Every row gives one point. The last column is the point's height on a tilted bowl or saddle (a function of degree 2), plus a little noise. Count its main directions that bend up, bend down and stay straight.

Points (10 x 3):
[[-0.04  0.11  0.04]
 [ 0.18 -0.32 -0.18]
 [ 0.69 -0.48 -0.42]
 [-0.57  0.14  0.44]
 [ 0.17 -0.36 -0.19]
 [-0.29 -0.42  0.60]
 [ 0.32  0.07  0.28]
 [ 0.29  0.16  0.28]
 [-0.36  0.22  0.01]
 [-0.21 -0.18  0.29]]
Directions: 1 up, 1 down, 0 straight

Points (18 x 4):
[[-0.04  0.26  0.33  0.11]
 [ 0.52  0.05 -0.15  0.18]
 [ 0.37  0.28 -0.05  0.11]
 [-0.08  0.42  0.08  0.17]
 [-0.09 -0.17 -0.02  0.15]
 [-0.37 -0.24  0.35  0.33]
 [-0.42 -0.13  0.39  0.33]
 [ 0.05  0.57  0.71  0.38]
 [ 0.12 -0.08  0.22  0.10]
 [-0.01 -0.46 -0.27  0.33]
 [-0.20 -0.66  0.06  0.48]
 [ 0.13  0.07 -0.03  0.06]
 [-0.87  0.27  0.43  0.79]
 [ 0.31 -0.32  0.47  0.35]
 [ 0.45 -0.25  0.06  0.23]
 [-0.37 -0.14 -0.26  0.39]
 [ 0.08 -0.37 -0.22  0.25]
 [-0.36  0.21  0.26  0.23]]
Directions: 3 up, 0 down, 0 straight

Points (21 x 5):
[[ 0.24  0.19 -0.22  0.07  0.02]
 [-0.49  0.17 -0.07 -0.26  0.24]
 [ 0.36  0.01  0.25  0.43  0.59]
 [ 0.18  0.24  0.02  0.41  0.22]
 [ 0.90  0.18  0.02 -0.22  0.79]
 [-0.27  0.00  0.38  0.31  0.05]
 [ 0.10 -0.44  0.01  0.12  0.18]
 [ 0.19  0.04  0.46  0.23  0.30]
 [-0.39  0.25 -0.30  0.42  0.23]
 [ 0.44  0.33  0.36  0.08  0.32]
 [-0.03 -0.12 -0.06  0.29  0.11]
 [ 0.32 -0.02  0.58 -0.04  0.42]
 [-0.13  0.06  0.58 -0.06 -0.02]
 [ 0.13  0.80  0.04  0.07 -0.16]
 [ 0.01  0.37 -0.21  0.20 -0.03]
 [ 0.34 -0.63 -0.02  0.12  0.41]
 [-0.30  0.41  0.53 -0.14 -0.15]
 [-0.21  0.03  0.04  0.18 -0.01]
 [ 0.37  0.03 -0.01 -0.21  0.20]
 [-1.05  0.00  0.36  0.09  0.35]
 [ 0.66  0.02 -0.15 -0.42  0.52]]
Directions: 2 up, 0 down, 2 straight

Points (46 x 7):
[[-0.04 -0.45  0.16  0.31 -0.12  0.30 -0.33]
 [-0.28  0.08 -0.01  0.04 -0.12  0.01 -0.03]
 [ 0.28 -0.08  0.32  0.04  0.05  0.06 -0.15]
 [ 0.45 -0.01 -0.15  0.26  0.06 -0.26  0.12]
 [-0.20 -0.06  0.01 -0.52  0.17 -0.14 -0.23]
 [-0.27  0.31  0.18  0.22  0.11 -0.10 -0.25]
 [ 0.11 -0.58  0.36 -0.25  0.03  0.01 -0.44]
 [ 0.33  0.52  0.32 -0.08 -0.41  0.12  0.32]
 [ 0.36 -0.35  0.01 -0.47  0.14  0.72 -0.71]
 [-0.08 -0.73 -0.04  0.64 -0.23  0.35 -0.51]
 [ 0.28  0.05 -0.29 -0.42  0.13 -0.44 -0.38]
 [ 0.34 -0.03 -0.16  0.26  0.62  0.78  0.12]
 [ 0.03  0.26  0.47 -0.21 -0.12 -0.07  0.00]
 [-0.08 -0.34  0.03  0.44 -0.20 -0.51 -0.25]
 [-0.01  0.31  0.09 -0.20  0.31  0.46 -0.02]
 [-0.04  0.07  0.20  0.04 -0.69  0.14  0.42]
 [ 0.19  0.22 -0.67 -0.23 -0.59  0.05  0.35]
 [-0.02 -0.05  0.19  0.29 -0.02  0.08 -0.12]
 [-0.27  0.27  0.67  0.26 -0.41 -0.28 -0.12]
 [-0.53 -0.03  0.83 -0.44  0.62  0.19 -0.49]
 [ 0.07  0.19 -0.06 -0.91 -0.41 -0.07  0.06]
 [-0.13  0.44  0.40 -0.16 -0.42 -0.63 -0.26]
 [ 0.53 -0.12 -0.29  0.30 -0.13 -0.34  0.22]
 [-0.17 -0.22 -0.16  0.70 -0.02  0.17 -0.12]
 [-0.04  0.02  0.38  0.06  0.07  0.29 -0.14]
 [ 0.66  0.02  0.27  0.64  0.39  0.32  0.18]
 [ 0.27  0.01 -0.18  0.44  0.20 -0.12  0.24]
 [-0.23  0.38  0.22 -0.39  0.28 -0.02 -0.19]
 [ 0.12 -0.15  0.09 -0.01 -0.23  0.16 -0.01]
 [-0.13  0.19  0.02  0.20  0.01  0.45  0.02]
 [-0.40  0.20  0.17 -0.19 -1.07  0.56  1.29]
 [ 0.11  0.43 -0.20  0.36 -0.55  0.14  0.38]
 [ 0.17  0.08  0.09 -0.34  0.46  0.81 -0.36]
 [ 0.41  0.37 -0.33  0.04  0.01 -0.49 -0.21]
 [ 0.67  0.04  0.10 -0.13 -0.20 -0.10 -0.18]
 [ 0.16 -0.19 -0.16 -0.41 -0.11  0.27 -0.12]
 [ 0.06 -0.44  0.14  0.29  0.17  0.01 -0.17]
 [-0.20  0.08  0.00  0.36  0.03  0.20 -0.08]
 [ 0.36  0.15  0.19 -0.32 -0.22  0.04 -0.05]
 [ 0.66 -0.09 -0.37 -0.23  0.35  0.21 -0.07]
 [ 0.49 -0.57  0.05  0.46  0.64  0.28  0.24]
 [ 0.19  0.43 -0.03 -0.58 -0.04  0.31  0.03]
 [ 0.05 -0.23 -0.03 -0.13 -0.25  0.30 -0.03]
 [ 0.21 -0.47  0.62  0.45 -0.17  0.22 -0.47]
 [-0.01 -0.07  0.15 -0.38 -0.39  0.36  0.18]
 [ 0.12 -0.21  0.03  0.30 -0.05  0.43 -0.10]]
Directions: 1 up, 2 down, 3 straight
